Each wall is flat, endless, passes through zero and stands at right angles to its row. A trip goes straight from one point to another. Which walls does it cross, in order?
(in the rows, 100 means zero)

Walls:
(1): [43 74]
(2): [130 108]
(3): [76 66]
(4): [145 74]
(5): [46 122]
Trips:
[120 97] to [135 136] => none
[127 171] to [134 80] => 5, 4
[70 106] to [103 137] => 3, 1, 2
[148 35] to [52 79] => 1, 2, 5, 4
[117 179] to [107 93] => 5, 4, 3

Walls:
(1): [132 186 62 63 126 50 61 148 128 117 88]
(2): [134 158 123 50 97 104 75 109 104 79 130]
(3): [105 33 117 89 122 152 93 96 193 131 100]
(4): [117 122 181 87 74 70 166 182 68 55 135]
(5): [126 102 83 71 66 36 72 138 135 132 115]
(6): [96 136 40 50 75 62 40 127 79 146 108]
Trips:
[120 77 121 134 77 50 104 121 88 108 5] to [74 167 44 61 60 83 65 131 100 88 129] => 6, 2
[97 121 123 133 94 104 113 73 101 147 84] to [67 79 80 177 114 82 14 115 148 113 90] => 5, 1, 6
[137 61 123 98 120 89 114 123 160 24 39] to [70 109 126 57 125 111 166 117 56 70 94] => 2, 3
[78 85 95 116 185 114 132 73 114 74 118] to [132 98 35 94 141 159 69 103 114 62 147] => 2, 1, 6
[162 80 103 71 143 64 79 129 97 168 132] to [86 63 63 81 109 101 64 152 92 137 118] => 4, 2
[60 64 164 118 140 103 60 73 70 143 96] to [169 80 128 54 131 85 88 5 105 109 136] => 2, 5
[116 114 120 95 113 137 146 112 111 91 105] to [57 140 111 92 143 105 68 175 60 88 86] => 1, 3, 6
[102 91 13 77 118 109 136 115 129 45 90] to [106 107 87 56 93 107 67 39 174 128 130] => 5, 2
[104 107 138 162 120 126 95 96 131 109 106] to [68 143 131 87 71 71 88 82 87 91 181] => 4, 2, 3, 5, 6, 1

Walls:
(1): [106 128 68 131 94 45 71 120 116 65 103 128 105 129 96 39 99 149 100 72 74 184 53 83 107 133 66 114 127 78 77 129]
(2): [97 92 62 120 92 111 55 100 96 33 93 128 107 52 94 98 148 90 88 121 63 93 145 88 109 116 98 120 107 97 68 156]
(3): [122 50 118 106 89 98 140 74 33 89 124 81 85 130 96 150 105 138 61 44 108 76 79 142 129 86 84 132 104 49 117 84]
(4): [149 55 104 88 122 126 106 70 112 136 102 106 101 121 111 129 64 84 113 68 114 160 46 110 112 102 107 68 89 30 100 78]
(5): [58 92 86 59 110 113 105 30 93 85 94 66 120 103 103 81 115 125 82 136 132 113 75 76 76 122 66 100 123 87 102 69]
(6): [81 110 76 92 117 120 126 65 104 112 133 87 108 83 123 64 34 36 37 94 127 65 42 119 136 102 79 127 162 84 108 123]
(7): [20 85 99 107 74 100 91 96 113 41 100 146 83 122 105 152 57 60 100 80 95 118 129 130 126 130 102 92 139 156 127 79]
(8): [113 187 112 114 108 105 125 37 121 126 183 74 87 76 97 115 149 124 98 138 151 73 84 109 49 53 76 103 115 66 74 118]
(9): [83 136 99 130 119 129 162 103 99 80 89 158 98 87 74 133 122 107 104 44 86 97 110 106 118 105 64 96 84 115 102 101]
Trips:
[89 110 22 66 156 56 76 45 54 151 54 104 114 100 70 78 131 122 116 101 81 61 122 101 83 67 110 89 86 121 85 130] to [93 119 99 67 38 149 101 135 107 104 86 89 121 51 101 78 92 123 39 36 128 99 133 75 103 56 129 119 79 118 70 118] => 9, 5, 8, 6
[128 97 127 116 123 60 118 102 58 75 96 137 118 56 101 31 60 102 135 78 137 152 57 83 57 83 63 68 127 118 127 103] to [149 89 88 96 117 80 99 120 137 90 107 59 150 134 98 128 106 48 132 144 85 140 52 92 116 26 114 102 101 112 79 137] => 9, 8, 5
[88 140 131 61 53 57 108 92 105 93 110 121 61 60 86 99 139 114 77 95 121 128 117 120 106 69 46 103 80 84 111 97] to [112 111 184 90 45 72 117 136 86 88 70 116 88 91 102 80 104 97 60 115 118 164 82 149 38 45 105 103 150 57 70 90] => 2, 9, 4, 5

Walls:
(1): [126 104 64 124 77 87 92 124 95 142 46 81 119 128 73 65 32 94 86 93 43 136 58 116 110 90 94 78 80 97 101 51 51 107 134 35 107 151 77 107 81 154 87 99 67 117 110 103]
(2): [71 125 91 97 105 102 84 115 131 127 57 119 108 25 120 45 114 90 100 83 76 91 126 85 129 105 84 57 115 73 164 91 65 99 146 93 119 46 123 115 118 100 103 97 117 134 107 84]
(3): [71 90 89 87 85 98 104 135 91 86 108 95 135 20 74 92 102 95 79 56 76 69 127 92 164 61 61 75 60 82 89 121 95 104 62 127 116 76 88 153 71 111 128 107 120 146 105 93]
(4): [131 121 115 147 185 35 87 62 99 109 107 93 102 75 124 85 82 158 83 92 107 78 117 61 82 144 100 105 111 90 99 66 58 58 55 69 88 129 132 96 76 135 55 101 84 147 90 80]
(5): [142 90 28 104 85 117 87 85 87 72 99 58 164 93 64 88 80 137 139 27 73 150 122 123 123 87 129 32 70 118 137 98 120 80 104 110 67 122 101 142 136 84 111 128 115 118 123 113]
(6): [70 107 137 146 94 128 140 127 112 139 72 63 142 100 79 114 105 111 103 151 110 176 121 102 140 57 91 168 106 102 150 105 58 113 133 101 114 78 101 83 108 97 64 38 80 84 95 115]
(7): [103 81 90 89 74 101 110 126 149 94 153 47 111 128 85 103 66 58 155 92 113 83 172 126 83 132 80 117 105 98 48 111 105 156 109 76 135 71 117 109 109 82 25 108 120 76 128 99]
(8): [73 57 92 138 131 67 156 131 94 117 122 80 134 80 127 138 121 88 109 128 109 114 63 49 102 126 110 117 60 65 78 47 148 117 105 109 98 60 122 87 166 77 34 107 69 57 79 120]
(9): [128 48 108 77 83 90 89 89 111 170 129 151 66 80 120 115 62 78 104 133 96 45 103 61 124 135 54 95 122 132 102 94 132 115 82 103 109 91 96 68 82 121 69 96 69 125 90 143]
Trips:
[72 102 113 108 137 81 86 81 88 34 87 67 157 122 101 60 94 101 59 125 40 95 130 71 112 16 103 131 116 92 113 110 105 117 94 125 52 47 123 118 88 104 85 97 120 69 85 91] to [125 82 91 124 69 90 80 156 77 134 146 65 123 73 110 92 125 98 121 116 84 121 139 131 82 92 111 108 63 72 88 92 149 80 60 98 44 31 151 44 47 114 114 61 100 94 87 104] => 7, 2, 4, 9
[122 143 84 122 83 70 78 120 86 86 100 76 65 125 112 83 110 105 115 89 115 35 163 109 76 102 146 85 80 77 180 157 117 84 98 149 136 38 116 85 77 96 119 89 56 74 126 71] to [66 118 93 52 137 126 99 133 151 67 86 176 81 98 106 120 50 86 112 138 116 94 161 76 78 124 131 93 92 136 124 153 145 152 102 143 48 89 106 92 81 105 97 100 94 92 101 29] => 5, 3, 9
[63 111 110 159 107 65 125 97 86 111 86 66 132 77 97 105 52 100 99 110 79 73 101 109 39 78 157 104 49 138 195 143 101 48 55 101 86 105 28 87 23 102 117 140 96 143 167 140] to [41 148 162 102 154 110 130 123 139 125 130 110 91 91 92 115 143 113 60 94 125 102 157 78 55 47 53 124 70 84 77 143 30 121 111 105 139 43 116 98 106 88 63 84 62 102 102 86] => 2, 5, 1, 7, 8

Walls:
(1): [114 95 93 115 68 103 129 109 86 60 118 94 107 94 89 98 81 122 98 151 83 95 84 86 75 79 151 136 95 110 119 109 86 118 68 67 61 110 46 44 93 102 130 116 88 132 112 77]
(2): [40 107 122 132 102 102 94 82 150 88 93 127 118 107 115 68 115 135 71 76 107 141 36 93 180 156 100 71 71 62 113 132 101 112 51 125 83 24 95 108 79 76 136 102 73 100 62 107]
(3): [57 82 83 94 93 108 118 120 45 119 108 122 95 114 77 100 123 123 135 94 100 148 108 113 76 57 91 72 135 118 115 101 98 69 111 78 125 108 106 103 138 112 125 114 105 69 113 100]
(4): [147 83 142 89 117 82 39 84 122 113 69 109 63 99 82 74 125 85 111 32 90 87 107 79 100 112 121 99 61 104 119 106 119 89 162 106 98 79 104 87 97 112 143 93 129 122 113 61]
(5): [92 99 122 76 76 138 92 92 109 113 160 112 94 73 86 136 161 43 93 77 88 98 124 58 74 130 58 73 103 123 110 124 103 110 60 57 88 104 82 82 54 127 66 114 94 122 98 111]
(6): [53 107 33 102 127 99 122 55 85 84 79 57 116 78 121 64 114 114 53 104 99 95 68 75 107 79 78 87 120 94 111 75 89 54 73 124 109 159 80 119 61 105 75 99 91 69 121 61]
Trips:
[143 84 97 148 86 88 68 68 74 110 66 103 94 91 129 75 147 108 64 125 137 78 89 92 88 129 124 94 112 118 121 105 136 101 148 124 67 78 129 85 92 127 85 81 104 69 93 99] to [121 108 121 104 92 102 70 119 92 99 95 105 114 67 117 97 72 60 76 103 113 122 104 157 165 124 108 64 109 84 89 80 67 101 98 85 70 64 108 179 64 157 70 92 72 116 71 83] => 6, 5, 4
[102 83 131 123 107 144 40 89 125 103 89 86 125 80 53 73 97 59 101 121 136 119 89 86 105 69 127 102 119 133 92 95 77 70 125 91 79 105 114 106 125 93 94 111 95 94 59 92] to [92 125 99 119 60 79 96 111 122 150 106 117 134 73 47 139 150 83 76 123 48 54 115 157 99 50 51 151 82 104 89 47 31 130 103 117 64 83 121 95 142 153 109 99 84 77 114 112] => 5, 4, 1
[82 43 169 79 136 131 99 133 119 119 81 116 72 116 73 118 108 77 116 111 55 100 141 104 96 61 120 120 97 65 68 72 119 134 122 78 78 125 35 87 69 69 145 86 71 67 54 96] to [88 56 73 86 106 90 106 98 49 97 107 103 64 121 69 92 148 118 149 71 25 99 60 118 128 109 102 99 153 124 99 104 107 84 96 110 114 91 87 120 89 109 142 129 125 127 109 110] => 2, 6
[135 121 98 84 63 130 122 112 98 123 71 147 67 91 136 100 61 37 155 142 112 104 124 132 103 122 82 76 132 86 62 73 111 107 94 117 65 89 63 102 144 110 120 107 90 87 128 104] to [137 91 56 124 104 85 145 64 46 50 127 80 106 52 109 121 113 75 98 96 134 102 40 61 117 137 147 112 31 195 85 152 46 67 98 121 88 57 84 66 104 110 130 105 105 92 60 95] => 1, 3, 5, 2, 4, 6
